Each row of a before or after table is a point. One or more steps were done to the points. Then noise was added and the rows were shuffled. The steps act on how far a point lies along the listed directions, d1 being the first. Write out the steps. A step turns or swaps two directions, mirrors them in a line or flattens them onto one, adds a multiple of one to another, or multiplies one. Angles are multiples of 10 degrees, from the lower direction toward the higher: turns from -170 to 170, lines from 10 to 170 but not 90. Use the fewest steps. Two steps may share a direction if one is a turn and the other turns, adds or multiplies; they go together, in the order done. Otherwise the lowest direction goes first.

Directions:
(1): [ 41 -28]
(2): [-28 -41]
Before (9 x 2)
[[  1   8]
 [ -4 -25]
 [ 91 -19]
 [ 77  17]
 [ 24 -67]
 [ -9 -19]
 [ 13  44]
 [ 53  44]
 [ 15  31]]
After (9 x 2)
[[  2   2]
 [ -4   2]
 [ 32 -13]
 [ -1   1]
 [  6  -5]
 [  1  -2]
 [ 86 -36]
 [ 42 -20]
 [ 56 -24]]
Steps: flatten d1 and d2 onto the line at 170 degrees

Directions:
(1): [ 25 -40  20  73 -11  30 -29  -8]
(2): [ 38  74 -31  37  19   1  -7  16]
(3): [-64   8  -9  32  21  46  44  15]
(4): [-28  41  70 -10   3  14 -47   8]
(5): [-31  28 -13  22 -55 -20  -1 -65]
(6): [ 41  15  15 -31 -25  67  33 -26]
Before (14 x 8)
[[ 95  -7 -26  13  26  38   9  59]
 [-19  -4  43  -3 -19   8 -46 -25]
 [ 47   1 -88   5  31 -44   5  19]
 [-28   6  -6  12   5 -43 -42 -21]
 [ 55 -17 -32 -13  53  34  32  59]
 [  3  25  31  36  23  69  15  22]
 [  7   2  31  -6 -26  14 -33 -25]
 [ 12  39  28   1   0  21 -11 -15]
 [ 39 -19   6 -21 -39  -1 -13 -35]
 [ 89 -25 -45  51  38 -11  -4  36]
 [-62  45  34 -37  -6 -26 -33  11]
 [-11  -1  65 -13   7  79 -18  17]
 [ 57  19  -8  11  31 -71 -39  20]
 [ -5 -32  45   4  -9  48 -22  10]]
After (14 x 8)
[[-46  -1  35   9 -11  15 -39 -16]
 [  1 -40  41   4  -8   9 -47  14]
 [ 54 -18 -38  41  45  -5 -12  82]
 [-28  40 -14  48  53  34  44  33]
 [-35  -5  19  19  -8  -4 -36  -3]
 [ 71   9  39  10   6 -10 -54  13]
 [ 13  15 -88  14  37  16  54  17]
 [ 12 -19  62 -16   6  -5 -78  23]
 [-50 -25 -17  28   0 -33 -11   3]
 [-35  23   0   5  -3  44  17 -35]
 [ 50 -17 -51  68  47  28  29  41]
 [-51  56  41 -48 -17  17 -10  -3]
 [ 62 -25 -32 -11  54  -8   3  64]
 [ -3  29  17  12  13 -19 -34   1]]
Steps: turn d3 and d6 by 140 degrees

Directions:
(1): [  0 -17   2  43   8  12  84  14 -46 -22 -12  50]
(2): [ 14   1  12  30  68  -4 -49  12   3 -30  58  47]
(3): [-19 -39  38  -4  27 -42  -4   4  47  35 -60  45]
(4): [-81  11 -37  15  21   4 -38  34 -39 -13 -41 -10]
(5): [ 39  48  15 -39  34  42   3  58 -19  46 -22  10]
(6): [-15 -11  -9  72  16  50   9  -3  36  63  16 -30]
Before (9 x 12)
[[ 38  11  24 -57 -23 -16 -28 -28  44   5  19 -34]
 [  2 -47  12  11  -6  -9 -14 -24  46   6 -24  28]
 [ 88  20  43 -36  28  -5  51  21  -7 -53  17  93]
 [ 36  38  10 -29 -11  22 -10  11   3  12   1 -22]
 [-59 -66  -7  75  41  12  10   8  53  77 -74  -5]
 [ -1 -23  -6  35 -56   6  12 -70  21  31  37 -68]
 [-11   1 -21  63  44  15 -59   6  42 -16  12  20]
 [-42 -19 -30  44   5  -8 -30 -25 -25 -39  28  -9]
 [-55  23 -21  30   2  -4 -51  12 -17  -4  -3 -34]]
After (9 x 12)
[[ -4 -24  -5  29 -75   4  22 -70  19  41  23 -82]
 [ 33  38   9 -31 -23  23   0   8   1  17  -9 -28]
 [-48 -19 -35  41  -7  -3 -22 -28 -30 -35  12 -18]
 [-47 -63  -3  91  83   6 -19  11  54  61 -41  30]
 [-10   2 -23  67  51  15 -64   8  41 -15  14  22]
 [  8 -44  21  20  19 -10 -29 -19  44  -7   0  40]
 [ 40  10  26 -59 -26 -20 -29 -29  46   7  21 -39]
 [ 88  21  43 -33  29  -6  50  19  -2 -53  21  98]
 [-59  20 -23  28  -8  -3 -47   8 -14   0  -9 -39]]
Steps: add 0.7 times d3 to d2

Directions:
(1): [ -4 -19  30 -95  29  -6  34   5 -34  41 -14 -12  53 -65  44 -36  12  32
 -12 -39  -2  -1   0  15]
(2): [-10  38 -60 -57  25 -60  28  -4  33 -13  52  12  29  74  -1 -10 -48  15
  12 -21 -27   5 -30  -8]
(3): [ 66  10 -18  21 -33  30  69  35  42  72   7 -26 -21  -7  29  27 -44   0
  12 -38   6 -26  28 -32]
(4): [ 16  27 -15   8  15 -19  -2  57  22 -49 -49 -40 -21   4 -16 -79  21  57
  46 -10  14  18  60  -6]
(5): [ 38  32 -14 -11  36  54  57  20 -20 -47 -50  32 -18  12  -4 -16   4 -71
 -39 -30   2  48 -40  11]
Before (13 x 24)
[[ 44 -19  31  48 -42  40  18  40  34  50 -35 -24 -27 -56  -5   3   8  23
   24 -10  31 -30  47 -28]
 [ 39 -10  27 -22  10  67  55 -25 -21  41 -25  52   3 -54  36  35 -12 -87
  -60 -16  14   5 -72  13]
 [ 19  -7  42 -12   8  32  12 -19 -15  11 -13  19  -1 -50   2  25  12 -28
  -26   6  16   7 -17  23]
 [ 22   0  16 -17  18  42  51   5 -10  42 -10 -13  -2 -42  26   8 -27 -30
  -48 -36  -5  13 -24  10]
 [-47   6  -8   5  17   8 -14 -47 -25 -64  15  53  -8  57 -34  36   9 -79
  -47  12 -21  11 -87  25]
 [ 35  31 -67  57 -12  19  -3 -28  19 -34  48  34 -40  95 -28  57 -48 -66
  -21   1 -13  26 -38  -6]
 [  4  -6  29 -18 -15  21   0  -9  -4   6   3  12   9 -30   7  -9  25  -5
   -1 -13   2   3   1 -19]
 [-28  -3  14  29 -12  13 -29 -29  -7  -3  30  19   1   6 -21  44   0 -20
   -2  16  -8 -14 -34  -1]
 [ 30 -41  30  56 -33  70  21   2 -19  39 -32   9 -22 -44  -9  41  11 -46
  -11   4   6 -17 -14  16]
 [-31 -54  45 -28   0  12 -16 -50 -46  40 -12  38  50 -58   6  23  31 -43
  -39  24  -7  19 -52  39]
 [  0 -43  12  27 -27 -11 -17 -44  14  41  29 -10  -2  24  20  39 -20   8
   -1   8  -7 -25  24  -9]
 [ 56  10 -13  -2 -12  32  77  26  36  54  24  -8  -3 -11  18  27 -29 -14
   16 -28   1  -5 -12 -30]
 [ -3   7 -20  -1   0 -34 -10 -29  23   0  36   2   8  29 -22  20 -20 -12
    3   6 -19  14 -20   6]]
After (13 x 24)
[[-27  -5  16  17  -8  13 -25 -29 -12   3  28  17   6   0 -14  41   0 -18
   -3  12 -11 -11 -31  -2]
 [ 20  -3  16 -25  22  38  56   6 -15  44 -10 -13   4 -45  28   5 -26 -28
  -48 -40  -6  11 -26  11]
 [ 38 -18  32 -43  18  69  60 -24 -29  49 -26  48  14 -67  47  25  -9 -78
  -66 -23  13   1 -70  18]
 [ 29 -43  34  44 -31  74  27   1 -24  45 -36   9 -17 -55  -3  37  14 -43
  -13  -2   5 -18 -14  16]
 [ -3   6 -19  -6   3 -35  -9 -30  18  -1  33   1  10  27 -20  16 -16 -12
    0   2 -20  14 -23   9]
 [ 45 -16  28  57 -46  40  17  39  37  51 -34 -23 -30 -49  -9   9   7  16
   23  -3  34 -32  46 -30]
 [  6  -9  27 -25 -14  20   1  -7  -4   7   4  13   8 -30  11 -10  24  -4
   -5 -13   2   4   0 -24]
 [  3 -43  12  18 -24 -12 -13 -47   9  42  28  -9   6  16  24  35 -18  11
   -4   6  -8 -25  23 -10]
 [ 38  30 -66  46 -10  15  -1 -26  15 -30  49  36 -34  89 -24  51 -47 -63
  -21  -4 -15  27 -38  -3]
 [-33 -58  54 -48   6  11 -10 -48 -58  48 -15  32  59 -74  15  16  34 -37
  -40  16  -9  19 -54  40]
 [ 21  -9  44 -22  10  28  17 -18 -15  16 -12  15   6 -58   4  21  13 -22
  -27   1  13   9 -18  25]
 [-47   3  -2  -9  22  10  -9 -45 -31 -59  13  53  -1  47 -26  29  13 -70
  -47   4 -22  10 -88  29]
 [ 54   9 -13  -7 -13  32  78  25  34  57  23  -9  -4 -14  17  23 -29 -13
   18 -30   2  -5 -13 -29]]
Steps: add -0.3 times d4 to d1
